Rows are points. The points of each table are mixes of a few directions, plus a little noise. How many directions does each table use, and how many do they share? Where both have some left over, give the other angles between the two spaces (their principal angles), to ten degrees, smallest first.

First, 5 rows:
[[-0.2, -4.0, -5.8],
[0.3, 1.6, -2.4],
[0.1, -2.6, -6.9],
[-0.4, 0.8, 8.8],
[0.2, 4.2, 6.2]]
Second, 4 rows:
[[9.5, -3.6, 3.5],
[-6.6, 2.5, -2.5],
[1.3, -0.4, 0.5],
[-4.2, 1.6, -1.6]]
Directions: first 2, second 1, shared 0; angles 70

First (7 x 6):
[[-1.5, -2.1, 2.0, -7.8, 0.0, 0.3],
[5.0, 4.9, 1.6, 6.3, -1.6, -3.1],
[-1.0, -3.6, 5.1, -3.3, 4.2, 2.4],
[-1.5, -0.9, 1.6, -6.7, 2.0, 0.4],
[-1.1, -2.0, -6.2, 4.5, -6.7, -0.1],
[2.3, 1.3, -4.5, 12.3, -4.2, -0.9],
[-2.1, 2.2, 0.4, -5.0, 6.6, 0.8]]
Second, 8 rows:
[[6.9, 3.5, 5.4, 9.8, -1.2, -3.3],
[-1.6, -4.9, -5.0, 1.5, -4.6, -7.6],
[-1.4, -3.3, 2.7, -2.2, 1.9, 3.4],
[-3.9, 3.3, -10.1, 4.4, 4.5, -1.7],
[-0.9, 3.3, -0.7, 0.2, 4.3, 3.9],
[0.7, 4.5, 1.0, -3.6, 0.6, 3.4],
[-0.9, -7.1, 3.1, -5.4, -4.2, -1.0],
[1.0, 0.6, 3.7, -4.8, -1.3, 2.8]]
Directions: first 4, second 4, shared 3; angles 50

First, 9 rows:
[[-3.0, -0.9, -10.5, -1.2, -1.4, 8.5, 5.4, 7.0, -1.9],
[-3.5, 3.7, -5.1, -2.2, 2.3, -9.2, -5.5, -1.3, -4.0],
[-0.1, -1.2, -1.0, 0.3, -0.1, 0.8, 1.0, 1.3, 0.3],
[2.1, -1.9, 4.9, 1.4, 0.1, -1.5, -0.3, -1.4, 2.2],
[2.4, -5.0, 1.0, 2.1, -2.7, 12.4, 7.9, 4.6, 3.8],
[1.1, 4.4, 6.1, -0.8, 0.9, -5.6, -5.0, -6.6, -0.6],
[0.6, 6.3, 1.3, -1.6, -2.5, 9.6, 2.1, -2.8, -1.2],
[-0.7, -1.1, 0.7, 0.2, 2.4, -10.5, -4.8, -1.3, -0.4],
[1.3, -4.3, 2.6, 1.7, 0.9, -4.4, -0.8, 0.5, 2.1]]
Second, 9 rows:
[[-2.4, 12.3, -0.9, -4.3, 0.2, -2.3, -5.9, -7.4, -5.7],
[1.2, -6.2, 0.4, 2.1, -0.1, 1.2, 3.0, 3.7, 2.9],
[-0.2, 0.7, 0.0, -0.3, 0.0, -0.1, -0.4, -0.4, -0.4],
[1.7, -8.5, 0.6, 2.9, -0.2, 1.6, 4.1, 5.1, 4.0],
[-3.0, 15.2, -1.0, -5.3, 0.3, -2.8, -7.5, -9.2, -7.2],
[-0.2, 0.9, -0.1, -0.3, 0.0, -0.2, -0.5, -0.6, -0.4],
[2.0, -10.2, 0.7, 3.5, -0.2, 1.9, 5.0, 6.2, 4.8],
[1.4, -7.3, 0.5, 2.5, -0.1, 1.3, 3.5, 4.4, 3.4],
[-0.6, 2.9, -0.2, -1.0, 0.1, -0.5, -1.4, -1.8, -1.3]]
Directions: first 3, second 1, shared 1
